Every row gives one point. Each copy is the shape, with its points in the same order, stretched, turned, moved and blurred by noise. Say if it was mirrored as well.
(in the rows, 128 means zero)

Shape, 8 rows:
[[141  81]
 [119  96]
 [ 24 147]
 [113 123]
 [156 100]
 [115 110]
 [136 137]
 [136 189]]
Copy 1:
[[137  92]
 [119 110]
 [ 37 173]
 [117 134]
 [153 105]
 [115 123]
 [139 144]
 [147 191]]
Copy 1 is: only turned
Copy 2 (8 x 2):
[[135  50]
 [119  71]
 [ 37 157]
 [124 106]
 [153  65]
 [110  87]
 [144 106]
 [146 156]]
Copy 2 is: only turned
Copy 3, 8 rows:
[[132  82]
 [113  93]
 [  7 152]
 [106 122]
 [149  99]
 [103 103]
 [127 122]
 [126 186]]
Copy 3 is: only turned
Copy 4:
[[109  93]
 [133 102]
 [246 147]
 [147 133]
 [ 96 105]
 [142 117]
 [117 157]
 [128 200]]
Copy 4 is: mirrored

Shape (6 x 3):
[[ 86 131  75]
 [187 148 202]
 [130 138 200]
 [152 110  83]
 [116 103 167]
 [117 134  87]]
Copy 1:
[[115  83  76]
 [153 205 187]
 [111 174 179]
 [168 108 110]
 [108 119 172]
 [133 113  95]]
Copy 1 is: only turned
Copy 2 (6 x 3):
[[ 69 111 100]
 [221 134 166]
 [169 164 175]
 [133 106  79]
 [143 183 134]
 [103 108 100]]
Copy 2 is: mirrored

Shape, 10 rows:
[[141 169 155 149 126 106]
 [182 157 138 123 134 161]
 [105 161 146 140 129 168]
 [206  89 193 150 146  32]
 [123 105 124 152 163 111]
 [125 160 120 133 100 161]
 [118 151 140 127  77 167]
 [119 116 175 145 151 160]
 [125 148 178   7 157 164]
 [142 136 123 137 152 104]]
Copy 1, 10 rows:
[[125 164 133 134 139  89]
 [153 164 103 118 168 145]
 [ 87 166 112 153 135 149]
 [186 114 218 111 195  56]
 [ 99 102 132 149 186 108]
 [116 144  93 149 119 152]
 [122 139 115 157  97 168]
 [ 91 150 154 151 168 153]
 [ 87 156 137  19 146 187]
 [117 122 120 126 170  94]]
Copy 1 is: only turned
Copy 2 (10 x 6):
[[140 186 147 146 121 124]
 [163 141 140 169 122 166]
 [ 90 160 142 150 101 162]
 [188 148 200 193 158  37]
 [105 117 141 150 141  99]
 [123 145 120 134  86 148]
 [126 155 137 122  60 158]
 [ 93 130 167 174 113 146]
 [165 130 221  81 139 222]
 [133 135 141 138 144 112]]
Copy 2 is: only turned

Shape, 11 rows:
[[ 97 104 134 151 188 129 120 157]
 [139 113 125 164  80  98 154 167]
 [153  99 138  86 142 164 153  62]
 [ 87  96  79  63 183 173 163 134]
 [136  89  80  85  95 151 119 177]
 [160  63 115 135 136 194 156  69]
 [178 129  74 120 110 186 105  76]
 [ 87  77 142  50 154 111  83 108]
 [ 77 147 146 149 119 182  81 139]
 [131 112 180 105 193 184 132 102]
 [109  81 152  94  99  98  96 176]]
Copy 1 (11 x 8):
[[ 92  79 122 113 167 121 171 101]
 [121 106 146 160  88 126 178 179]
 [158 146 146 106 159 190  80 141]
 [ 79  94 117  96 217 178 119 187]
 [116  62 124  96 123 166 123 220]
 [154 110 138 134 146 241 110 129]
 [148 138  68 114  91 215  94 153]
 [112  67 142  95 176 100  43 138]
 [ 51 101 107 118  95 150 117  91]
 [121 122 162  74 169 164 123  82]
 [103  51 165 107 111  87 113 176]]
Copy 1 is: mirrored
Copy 2, 11 rows:
[[164  72  92 153 163 125 146 159]
 [ 89 120 134 169  87  68 149 142]
 [107 130 157 101 164 188 110  80]
 [ 86 128  97  86 227 161 158 174]
 [ 75 141 137  96 134 110 119 210]
 [ 78 128 153 153 155 210  86  97]
 [107 183 117  98  88 187  74 115]
 [119  58 120  34 169 139 123 127]
 [153  80 105  99  73 181 176 175]
 [178  95 144 120 173 199 145 123]
 [108  69 151  93 117  82 137 168]]
Copy 2 is: mirrored

Shape:
[[ 91  99 131 107  72 198 159 127 105  73 121]
 [121  91  84 145 173  88 116 128 125 123 120]
 [138  86 126 142  81 122 146  95  60 154  82]
 [105 132 178 183 143 121  90  32 193 126 130]
 [127 114 178 113 115  85 141 164  88 184 173]
 [140 219 158 135 132  40 208  58 111 165 121]
 [118  83 129 130 140 102 174 131 134 146 101]
 [ 90  84 176 140 100 169  88 103  59 135 124]
 [102 181  89 121  83 126 134 184 118 188 115]
 [125  72 162 105 121 112  86  65  81 144 140]
 [ 60  81 111 120 123 112 111  56  99 105  79]
 [177 170  87 145  67 109 155 138 172 121 179]
 [121 173 127 156 167 131 231  73 104 150 123]
 [149 122  89 118 146 184 119 162  96 149  90]
 [143 118 139 137 149  75  53 143  69 138  68]
 [ 89 117 117 167 158 165 107 140 175  91  88]
 [134  91  85 180  83 117  32 149  55 116 114]]
Copy 1 (17 x 11):
[[ 87 139 150 140 108 221 110 206  59  71 131]
 [ 87  99  76 111 141  98 110 155 137 111 129]
 [134  71 119 115  86 153 106 176  65 139  72]
 [ 91 139 155 165  75 125  43 107 154 155 167]
 [144 105 179  93 152 108 181 159 108 163 134]
 [183 188  96 135  75  70 129 166  91 234 165]
 [ 99 110 112 116 125 128 115 214 133 150 118]
 [ 79  76 186 124 122 164  95 127  49 114 104]
 [111 171 112 119 105 154 203 133 115 133  62]
 [112  68 158  67 115 136  75 126  84 139 136]
 [ 37  96 103  90  71 132  60 167  78 117 125]
 [201 168  99 150  87 159 177 146 154 100 154]
 [131 168  78 181 119 149 114 188  80 211 163]
 [105 139  97 125 169 186 114 144  95 108  61]
 [110 109 127  89 137  53  89 113  91 109  54]
 [ 46 160 117 175 132 148  80 159 141  85 113]
 [110  56 120 125 109 109 131  87  79  40  59]]
Copy 1 is: mirrored
Copy 2:
[[123 135 142  84  48 178 186 112 133  84 100]
 [ 97 100  80 143 176 125 125  81 143 110 116]
 [113  86 143 128  78 108 133  92  96 158  66]
 [132 187 166 152 139 139  79  24 168 137 169]
 [114 102 127 134 117  89 144 186 136 157 178]
 [171 196 158 123 184  19 185  82 114 206 127]
 [132 101 129 154 143 126 164 107 171 138 103]
 [ 72 108 173 111  76 168 104 119  95 139 125]
 [ 99 180  64 120 111 100 141 184 146 154  75]
 [ 88  76 162  90 110 122  96  81 126 153 150]
 [ 50 120 164 102 131 143 135  46 147 116  68]
 [187 174  35 126  78  60 149 101 156 112 139]
 [163 175 130 140 158 114 214  70 100 200 123]
 [140 114  73 106 132 176 114 140 114 138  75]
 [104  98 128 126 190 101  50 137  95 110  82]
 [118 158 108 157 151 196 119  93 157  75 100]
 [ 64  90  66 133  92 112  46 110  75  83  83]]
Copy 2 is: only turned

Shape:
[[169 119 134  96  66 166 115 125 118  91 109 102]
 [136 188 173 137 142  83 139 161  87 180 174 107]
 [182 128 116  92  78  94 100  91 156 108 109 168]
 [127 124 165 137 150  44 126 112  76 107 122  65]
 [128 157 162 187 129  68 111 162 127 159 183  93]
 [113 147 112  99 108 130  63 114  93  97 103 136]
 [178 130 104  70  95 153 130 119  97  83 125 143]
 [ 95 125 124 155 170  50 148  95 101 128 172  96]
 [147 117 104 120  36 144 108  76  83 135  82 168]
 [205 147 155 165 169 166 172 163 180 120  71 148]
 [ 58 109 138 129 136  49 146 150 114 163 146  80]
 [155 205 188 142 135 132 167 114 179 119 127 120]
 [120 104  92 129 123 101 111  67 101  72 154  88]
 [170 154 172 176 110 149 205 205 161  64  68 190]
 [115  93 176 107 122 115  95 102  85 122 163 130]]
Copy 1:
[[125 142 152  99 111 176  91 145 149  70 123 102]
 [122 149 166 190 166 128  72  78 105 145 206  98]
 [106 132 132  65  90 121  77 122 133 132 126 172]
 [127 191 138 163 135  85  92  37 174 120 149  82]
 [149 148 130 210 104 105  72  70 129 135 218 124]
 [104 173 131  94 115 149  81  80  85  65 124 145]
 [ 99 145 120  79 156 164 107 143 134  84 119 131]
 [104 168 108 190 127  92 137  23 148 143 169 132]
 [ 48 128 133 115  78 202  46 123 128 119  86 159]
 [233 146 190 139 169 162  98 158 141 146  94 173]
 [ 96 164 150 220  96  71 141  70 113 133 169  87]
 [178 155 221 116 143 160  99  93 159 143 173 143]
 [ 95 170  78 123 100 132 137  48 171  99 139 127]
 [192 186 217 171 170 143  91 203 175 117 109 223]
 [ 90  83 140 148 125 121  83  74 133  70 150 113]]
Copy 1 is: mirrored
Copy 2:
[[173 147 142 105  97 157  96 156  58  97 130 147]
 [155 160 170 159 148 102 175  70 102 223  87  90]
 [177  99 178  80 131 139 167 159 101  83 149 170]
 [109 147 169  95 108  50 146  75  81 131  87  87]
 [135 138 154 161 134  87 180  76 114 190 139  61]
 [ 91 131 145 107 114 143 149 157  76 103  96 184]
 [183 144 143  74  94 135 131 160  62 122 120 197]
 [102 141 132  77  96  75 200  37 124 156 112 100]
 [170 102 158 131  71 187 166 130  65  73 100 179]
 [208 128 123 153 166  96  70 112 194 141 133 167]
 [108 125 143  98  71 118 186  90 126 186  79  53]
 [165 205 179 124 181 135 115  81 165 139 141 110]
 [104 153 112  52  83 108 165  96  69  88 144 135]
 [196 163 187 179  77  97  63 151 205 147 156 176]
 [112 103 174  79  99 135 139  80  56 156 133 131]]
Copy 2 is: mirrored

Shape:
[[113 103 163 146 160 112 119 152  83 132 137 211]
 [106 135 132 115 134 152 126 153 136 133 159 141]
 [ 72 121  18 120 129 115 136 144 134 141 105 119]
 [125 116 157 121 160 124  14 133 125  97 115 127]
 [120 130 180 147 122 129 139 124 110 166 126 120]
 [104 119 157 168 121 129 125 129 115  94 122 108]
 [125 109 187 124 151 200 133 119 113 122 140 117]
 [133 131  37 128 151 142 106  80 131 103  99 108]
 [126 152 159 128 117 249 138 137 124 117 100 118]
 [135  94 148 131 113 135 143 108 117  95 120 121]
 [136 110 139 171 138 122 138 134 147 134 114 158]
 [109  90 166 123 162 123 138 155 129 120  96 108]
 [121  96 158 172 134 113 118 157 102 110 104 112]
 [140 159 101 105  96 174 106 137 120 106  96 111]
 [103 112 150 119 153 175 124 124 111 106 100 100]
 [101 155 159 133 160 115 129 152 128 111 103 119]
 [ 99 101 185 139 101 137 104 103 125  99 101 129]]
Copy 1, 17 rows:
[[113  74 202 112  99 148 137 140  86 144 135 183]
 [114 145 172 125 132 118 140 163 136 116 146 141]
 [ 52 154  81 148  81  72 115 161 131 143 152 142]
 [161 132 183 147 107 141  77  87 147  80  89 184]
 [156 134 193 123 101 111 144 149 118 169 131 119]
 [139 120 165 148 103 111 136 152 105 122  85 108]
 [144 125 199 102 169 139 109 160 122 147  83 115]
 [101 145  50 155 142 116 108 122 124 153  97 133]
 [123 149 173  87 159 169 145 185 151 158  42 100]
 [143 109 144 108 127 110 130 136  99 127 105  98]
 [127  65 153 142 110 139 155 147 140 147 134 129]
 [121  83 194 116 105  66 114 146 138 126 105 137]
 [155  92 175 142  85  99 118 157 111 120  91 140]
 [129 170 103  97 119 131 146 150 141 125  80 131]
 [118 132 172 110 131 103 102 151 120 138  62 123]
 [114 124 181 144 109  76 162 126 128 133  90 148]
 [135 122 183 109  91 142 119 108 107 127  86  89]]
Copy 1 is: only turned
Copy 2, 17 rows:
[[173  80 156 151 168  93  69 154 138 160 113 141]
 [117 136 112 121 156 127 100 156 113 131 148 139]
 [ 64  60  67 122 153 154 169 112 115 128 102 142]
 [154 122 122 110 154 181  59 150 165 169 138  48]
 [114 163 155 148 126  89 104 135 132 138 126 109]
 [111 129 138 130 144 110  92 137 187 103 130 109]
 [110 177 180 143 152 142  59 127 122 110 163 118]
 [107  79  82 109 117 202 128  50 124 117 134 111]
 [ 80 195 137 180 130 175  52 142  98  65 152 125]
 [116 119 164 104 116 132 102 122 150  92 132 123]
 [147 118 140 148 122 129 129 143 156 135 120 150]
 [115 148 173 125 177 138 120 147 161 126  93 109]
 [135 121 161 149 152 117 114 152 177 112 114  84]
 [105 139  94 123 110 174  96 129  96  73 124  94]
 [ 90 151 155 138 161 162  75 114 138 104 124 101]
 [132 149 115 125 169 118 100 131 167 128  90 115]
 [101 136 155 118 109 132  60 155 177 119 120 102]]
Copy 2 is: only turned

Shape:
[[131 160  88 131 168 156 144  87 134  92 180 102]
 [122 155  79 178 101 132 135  45 118  81 151 138]
 [165 113 106 138 117 169 116 104 109 118 111 160]
 [142 154 119 113 175 120 101  81 171  66 126 132]
 [ 88  93 137  73  83 163  70 193  62 138  94 128]
 [134 172 177  48 187  75 166 104 151 164  65  93]
 [103 105 110 133 128 164 138 137 133 103 138 161]
 [112 159 144 155 133 138 122  86 110  42 152 162]
 [178 166 177 110 189  87 143 158 127 127 101  89]
 [107  74 183  99 101 162 125 152 104 146 129 141]
 [127  99 179  77  65 177 108 183 140 133  81 104]
 [105 100  83 198 155 128 112  81 139  69 139 137]
 [132 182 153 100 173  99 190 152 164 120  47  73]
 [ 94 111 181 133 101 182  71 162 120 164 100 102]
 [156 141 152  83 143  53 163 136 166 129 102  58]
 [113  61 184  98 117 186 111 152  88 109  66  63]]
Copy 1, 16 rows:
[[149  85 122 164 167 145 188  85 166  78 132 181]
 [ 99  64 122 124 108 138 171  89 162  60  95 191]
 [ 61 128 100 124 115 128 117 101 120 133 112 189]
 [138  73 104 172 170 183 134 126 154  74 110 110]
 [ 57 214 125  60 154 115  81  99 141 172 169 100]
 [204  87 109 139 161 166 157 122  74 180  93  51]
 [ 82 148 116 136 124 162 161 127 171 129 148 153]
 [ 74  92 147 118 156 177 162 155 156  58 114 175]
 [210 146 143 160 165 170 121 114 101 139  80 113]
 [ 90 151 152  82 127 134 116 150 136 187 161 134]
 [ 96 163 136  89 146 185  76  90 129 196 171 112]
 [104 109 101 161 104 163 152 125 223  73  75 164]
 [222 137 104 151 150 222 175  86 107 159  76  78]
 [ 72 161 180 106 148 142  78  82 146 201 130 123]
 [249 111 119 136 118 174 138 105 132 135 116  77]
 [114 161 116  61 172 182  74 114 183 210 127 132]]
Copy 1 is: mirrored
Copy 2, 16 rows:
[[119 121  94 111 133 137  74 149 113 174 157  98]
 [133 126  57 113 130 133  77 135 150 127 232  94]
 [156 135  99  99 104 171 160 169 156 101 152 122]
 [121 124 137  77 165 129  99 111 197 154 163 120]
 [ 99 118 119 125  54 157 160 174 161  51  53 139]
 [202  88 108 146 169  42 144 129 239 137  64  88]
 [102  92  88 145 129 187 134 133 147 114 133 163]
 [ 64 164  83 105 163 156  83 118 196 129 183 105]
 [166 166 134 134 194  89 142 132 167 124  49 106]
 [ 91 110 134 199  97 170 175 158 178  83  77 130]
 [121  90 152 158  70 194 196 130 193  50  24  77]
 [134 129  88 133 163 171  48 111 143 115 187 167]
 [187 102  78 143 197 105 132  95 200 104  27  74]
 [135 140 126 187  60 187 147  94 154  80  47 129]
 [172  78 165 162 191  69 131 130 165  96  63  78]
 [141 119 140 170 102 220  95 187 206  34  24  99]]
Copy 2 is: mirrored
Copy 3, 16 rows:
[[170 134  86  88  92 154 152  86  95 103 103 108]
 [133 133  71 114  87 116 127  82 115 125  90  50]
 [150 131 106 148 111  87 137 113 152 137 125 128]
 [144 118  82  64 129 120 167  89 152  97  96 119]
 [164 159 128 133 191  48  81 189 103 122 140 151]
 [125  62 186  46 161 186 207 157 172 152 124 142]
 [134 137  67 123 125 125  87 119 121  92 132 137]
 [122 149  91 103 135 125 113  62 130  73  99  65]
 [128 114 173  93 157 163 226 143 146 105  97 152]
 [162 133 126 151 152 122  83 176 142  90 146 126]
 [156 177 138 112 141  94  98 214 166 115 143 147]
 [137 127  17 126 129 135 111  87 128  99  63 101]
 [ 91 128 144  45 144 203 197 155 155 145 109 154]
 [175 158 139 131 143  88  71 195 135 110  71 160]
 [133 102 128  69 150 176 215 202 150 116 115 116]
 [187 182 129 129 197 142 107 192 162 139 124 124]]
Copy 3 is: mirrored
Copy 4, 16 rows:
[[106 154  64 186 130 158 132 170 160 131 126 149]
 [130  76  72 196  88 158 121 131 109 103 122 118]
 [147 110  59 102  98  98 112 108 121 115 109 100]
 [127 143  87 202 165 106 106 129 143  63 136 151]
 [ 92 163 136  17  97  61 118 136  65  94  67 104]
 [109 219 148 170 216 119 143 100 116 152  94 104]
 [126  97  87 101 136 113 107 139 104 127 125 157]
 [114 110  74 151 147 181 103 113 107  60 147 156]
 [136 236 149 154 161 137 113 113 169 138 127 126]
 [ 80 120 129  38 150 128 117 123 116 119 101 103]
 [114 130 156  51 144  68 139 117 126  94  41 122]
 [157  94 108 175 118 134  70 177 121 102 146 125]
 [184 208 164 166 191 122 138 128 123 164  75 152]
 [ 91 152 153  68 121 114  79 130 125 123  35  97]
 [125 192 199 196 171  96 156 137 160 124 125 118]
 [151 169 159  25 163 107 127 182 130 100  47  74]]
Copy 4 is: only turned

Shape:
[[134  55 109 150 127 165 165  98 128 163 119 119]
 [138  97 149 134 161 100  92 166 164 156 121 134]
 [144  77 110 192 147 171 140 142  75 164 149 100]
 [130 157 102  95 175 151  99 149 165 127  81 188]
 [122 140  83 121 140 149 161 148 130 105  79 118]
 [ 98 113  94 132 137 117 157 149 113 126 119 175]
 [170 127 127 110 125  97  75 143 173 193 198 108]
 [169  72 121 148 147 105 106  74  66 180 156  79]
 [142 157 160 126 167 113 137 137 164 144 133 134]
 [ 70 151  89 155 159 155 124 119 160 103  96 157]
 [113 124  67 160 170 115 153 130 152 134  77 137]
 [ 84 151 111  93 195 135 139 149 163 155 115 152]
 [113 115 173 112  78 104  68  80  89 172 118  58]
 [ 95 147 107 115 154 133 117 169 158 180  93 134]
 [138 134 149 156  88 118 110  86  91 203 109 110]]
Copy 1 (15 x 12):
[[144 122 145 169 173 128 102 159 150 136 133 170]
 [136 202 133 119 150  91 152 165 160 140 149  86]
 [169 160 164 160 122 113  63 131 135 106 126 143]
 [105 140 132  73 157 152 156 196 131  90 120 104]
 [143  89 114  96 139 148 118 176 155  76 115 133]
 [135 120 137 131 120 148 122 159 157  85 182 125]
 [106 201 116 108 155 125 102 105 136 199 119  70]
 [106 186 115 169 105  85  61 107 117 178 131 158]
 [151 176 104 124 142 139 136 164 121 122 132  98]
 [132 114 120  86 163 148 155 138 144  48 140 140]
 [117 132 103 104 160 130 117 161 166  77 145 147]
 [121 129 111  96 184 125 142 192 119 103 165 101]
 [101 149 107 170 116  78 144  77 114 149  87  97]
 [113 141 122 106 180 118 139 167 139  88 121  69]
 [100 168 118 191 122 124 103 100 111 112  87 100]]
Copy 1 is: only turned
Copy 2:
[[122 134 156 161 133 126 118  76 113 173 191 105]
 [147 140  89 105 125 125 100 141 190 163 136 174]
 [123 178 169 158 137 166 136 124 172 158 197  99]
 [160  89  90 161 152 145 115 120 131 124  76 158]
 [123 118 102 156 136 147 173 100 102 167  97 109]
 [102 130 115 147 126 170 151  96  95 130 132 146]
 [187 136  95  69  95  90 130 144 221 120 182 161]
 [143 200 161  78 145 116 111 108 147 152 196  97]
 [142 121 127 116 120  89 127 184 150 154 123 162]
 [ 77 100  98 175 163 113 126 117 122 130  92 124]
 [120 138  71 167 162 109 144  86  87 159 110 152]
 [136  92 111 128 173 131 143 139 139 150 111 179]
 [102 186 185  52 115 100 121  85 199 159 113 113]
 [142 128  99 145 157 127 160 107 169 156 112 184]
 [127 185 191 126 105  89 131 100 153 135 146 127]]
Copy 2 is: only turned
Copy 3 (15 x 12):
[[118 119  76 124 126 199 135 135 120 155 140 202]
 [106 156  97 151 149 143 158 130 214 115  92 120]
 [144 118  79 168  75 190 161 153 116  89 151 183]
 [171 143  81  58 135 110  83 126 200 148 125  69]
 [172 129  89  98 167 138 111 154 133 144 185  99]
 [137 150  62  95 129  89 121 185 141 134 137 116]
 [125  88 119 157 130 125 219  88 207 123  37 111]
 [132  63 126 249 120 176 131 140  96  91  65 188]
 [146 137 146 119 140 115 137 134 198 118 131 148]
 [175 187  87 120 123 100  94 140 170 194 189 111]
 [192 143  71 136 157 140 114 169 182 160 151 124]
 [150 123 114  86 118 106 112 178 216 166 157 107]
 [ 91 144 187 244 152 158 141 120  84 148  67 107]
 [156 152 104 100 125 142 149 169 209 162 122  70]
 [149 153 154 181 118 164 146 140 105 132  55 135]]
Copy 3 is: only turned
